Each row of a before or after table is a point. The points were changed in one or more steps. Then noise was added and the rows were shuffled. The steps act on how far a point lies along the listed directions, d1 being the first. Write out the steps. A step turns or swaps two directions, mirrors them in a line or flattens them onto one, adds a multiple of one to another, or multiplies one. Angles are multiples of 10 degrees, from the lower direction toward the higher: turns from -170 to 170, lines from 10 to 170 but not 90. Use the fewest steps. Two steps may share a direction if one is a turn and the other turns, adds or multiplies; they go together, in the order done. Otherwise the lowest direction goes first.

Directions:
(1): [ 0.45 -0.24]
(2): [0.24 0.45]
Before:
[[-0.18 -0.03]
 [-0.74  0.35]
 [-0.28  0.66]
 [-0.07  0.43]
 [-0.19 -0.27]
 [-0.13 -0.02]
 [-0.20  0.20]
 [-0.33  0.35]
 [-0.30  0.76]
 [-0.58  0.36]
 [ 0.08  0.13]
 [-0.07 -0.23]
 [-0.09 -0.25]
 [-0.41  0.55]]
After:
[[-0.22  0.15]
 [-0.14 -0.11]
 [-0.44 -0.69]
 [ 0.13 -0.72]
 [-0.04 -0.69]
 [ 0.18 -0.38]
 [-0.04 -0.28]
 [ 0.14 -0.06]
 [-0.07 -0.44]
 [-0.20  0.18]
 [-0.09 -0.05]
 [-0.31  0.14]
 [ 0.19 -0.77]
 [-0.27 -0.65]]
Steps: swap d1 and d2

Directions:
(1): [-0.39 -0.12 -0.47]
(2): [-0.35 -0.34  0.38]
Before (10 x 3):
[[ 0.19  0.10  0.09]
 [ 0.12 -0.01 -0.08]
 [-0.07 -0.07 -0.21]
 [-0.36 -0.19 -0.55]
 [-0.12  0.12 -0.18]
 [ 0.19 -0.05 -0.14]
 [-0.11  0.06 -0.24]
 [ 0.06 -0.12 -0.10]
 [ 0.52  0.39 -0.28]
 [ 0.22  0.27 -0.08]]
After (10 x 3):
[[ 0.03  0.00 -0.23]
 [ 0.38  0.14 -0.35]
 [ 1.26  1.11 -1.17]
 [ 0.04  0.25 -0.28]
 [-0.19 -0.12 -0.44]
 [ 0.08  0.20 -0.33]
 [ 0.11 -0.08 -0.12]
 [ 0.55  0.60 -0.51]
 [ 0.23  0.11 -0.23]
 [ 0.27  0.20 -0.09]]
Steps: multiply d1 by 0.7; multiply d2 by 3

Directions:
(1): [ 0.15  0.16 -0.23 -0.64]
(2): [-0.51  0.12 -0.48  0.09]
(3): [-0.41  0.30  0.47 -0.19]
(4): [-0.26 -0.62  0.07 -0.24]
Before:
[[ 0.40 -0.29  0.22  0.05]
 [ 0.08 -0.22  0.39  0.49]
 [-0.31  0.78  0.26 -0.07]
 [-0.04 -0.04 -0.08  0.48]
 [-0.36 -0.60  0.75 -0.09]
 [-0.16  0.10  0.51 -0.48]
 [ 0.03  0.00  0.36 -0.34]
 [-0.03  0.02 -0.37 -0.28]
 [-0.28  0.13  0.32  0.30]
 [ 0.32  0.17  0.65 -0.22]
 [-0.81 -0.39 -0.45  1.04]
 [-0.18  0.29 -0.25  0.09]
 [-0.09 -0.06 -0.25  0.35]]
After:
[[-0.29  0.05 -0.15  0.30]
 [ 0.10  0.46 -0.18  0.10]
 [-0.22  0.07 -0.05  0.46]
 [-0.18  0.01  0.04  0.41]
 [ 0.22 -0.15  0.17 -0.34]
 [ 0.27 -0.13  0.18 -0.28]
 [-0.02  0.05 -0.19 -0.33]
 [ 0.54  0.01  0.43 -0.14]
 [-0.07 -0.19  0.28  0.50]
 [-1.19 -0.23 -0.47  1.02]
 [ 0.28 -0.19  0.32 -0.01]
 [-0.15  0.28 -0.27  0.08]
 [-0.16 -0.79  0.37  0.06]]
Steps: add -0.3 times d1 to d2; multiply d3 by 0

Directions:
(1): [ 0.10  0.56 -0.06 -0.16  0.61  0.25]
(2): [ 0.83 -0.09  0.08  0.24  0.07 -0.11]
(3): [-0.20  0.11 -0.04  0.29  0.30 -0.74]
(4): [ 0.08  0.12 -0.84  0.08 -0.18  0.00]
(5): [ 0.17 -0.12 -0.08 -0.77  0.02 -0.35]
(6): [ 0.08  0.64  0.21 -0.04 -0.52 -0.17]
Before:
[[ 0.35 -0.18 -0.31 -0.35 -0.03  0.49]
 [ 0.00  0.25 -0.47  0.09  0.14  0.15]
 [-0.56  0.02  0.47  0.48  0.07 -0.26]
 [ 0.38  0.28 -0.18 -0.28 -0.24 -0.36]
 [-0.28 -0.11 -0.35  0.14  0.18  0.32]
 [-0.49  0.29 -0.54  0.15 -0.10  0.82]
 [-0.39  0.25 -0.55  0.31  0.36  0.73]
 [ 0.35  0.53 -0.31 -0.13 -0.38  0.27]
 [ 0.29 -0.02 -0.47  0.06 -0.39  0.36]
 [ 0.18 -0.02  0.36  0.08 -0.03 -0.68]
 [ 0.04 -0.26  0.19 -0.51 -0.13  0.16]
 [-0.03  0.46 -0.06  0.13  0.54 -0.03]
 [ 0.21  0.08  0.27  0.77  0.34 -0.15]
 [-0.68  0.16 -0.08  0.08 -0.41 -0.21]]
After, 14 rows:
[[ 0.12 -0.35  0.43 -0.06 -0.11  0.43]
 [-0.67  0.50  0.58  0.08 -0.08  0.60]
 [-0.71 -0.20 -0.13  0.15 -0.08 -0.19]
 [ 0.19 -0.22  0.34 -0.43  0.04  0.56]
 [-0.47  0.91  0.72  0.19 -0.03  0.43]
 [ 0.46  0.73  0.18  0.72 -0.31 -0.28]
 [-0.33  0.32  0.50  0.02 -0.17  0.09]
 [-0.29  0.54 -0.26  0.57 -0.44 -0.43]
 [ 0.26 -0.77 -0.27 -0.22  0.66 -0.07]
 [ 0.27 -0.29 -0.41  0.21  0.10 -0.57]
 [-0.07  0.10  0.38  0.05  0.34  0.11]
 [-0.01 -0.35 -0.25 -0.52 -0.10  0.17]
 [ 0.13 -0.44 -0.05 -0.20  0.50  0.48]
 [ 0.04  0.59  0.02  0.12  0.47 -0.12]]
Steps: turn d2 and d3 by -10 degrees; turn d4 and d6 by -150 degrees; add -1 times d5 to d6

Directions:
(1): [-0.38  0.04 -0.09 -0.28  0.39 -0.60 -0.36  0.40]
(2): [-0.38  0.85 -0.12  0.06  0.01  0.36 -0.05  0.05]
(3): [-0.63 -0.42  0.04  0.14  0.41  0.35 -0.06 -0.38]
(4): [ 0.12 -0.07  0.18 -0.21  0.46  0.37  0.51  0.58]
(5): [ 0.56  0.13  0.01 -0.02  0.55  0.22 -0.56 -0.19]
(6): [ 0.11  0.11 -0.35  0.70  0.38 -0.34  0.37 -0.05]
Before, 9 rows:
[[ 0.29 -0.21  0.00  0.26 -0.78  0.13  0.44 -0.09]
 [-0.16  0.30 -0.05 -0.33 -0.62 -0.28  0.11  0.50]
 [-0.01 -0.06 -0.28  0.91 -0.03 -0.08  0.71 -0.30]
 [-0.55 -0.61 -0.07 -0.23 -0.14 -0.32  0.12 -0.07]
 [-0.05  0.49  0.20 -0.13 -0.54  0.28  0.17 -0.01]
 [ 0.70  0.45 -0.02 -0.10 -0.22 -0.21 -0.28 -0.23]
 [ 0.84  0.26  0.13 -0.17  0.00  0.08 -0.47 -0.24]
 [ 0.19 -0.51  0.34 -0.16 -0.72  0.08  0.35 -0.35]
 [ 0.60  0.27  0.35 -0.44  0.04  0.09  0.22  0.49]]
After, 9 rows:
[[ 0.15 -0.33 -0.01  0.45  0.17 -0.02  0.51 -0.20]
 [ 0.39 -0.24  0.32 -0.29  0.53  0.63 -0.20 -0.19]
 [ 0.17  0.70 -0.06  0.41  0.14  0.52  0.47 -0.25]
 [ 0.13 -0.30  0.30 -0.36  0.55  0.50  0.16 -0.01]
 [-0.12  0.18 -0.13  0.47 -0.23  0.68  0.59 -0.11]
 [-0.18  0.77 -0.41  0.08 -0.05 -0.29  0.15  0.20]
 [-0.44 -0.22 -0.29  0.40  0.53 -0.12  0.39  0.16]
 [-0.31 -0.33  0.14  0.24  0.50  0.26 -0.21 -0.60]
 [-0.35  0.07  0.20 -0.16 -0.96  0.24  0.49  0.07]]
Steps: turn d2 and d5 by 160 degrees; turn d5 and d6 by 140 degrees; turn d3 and d4 by -150 degrees
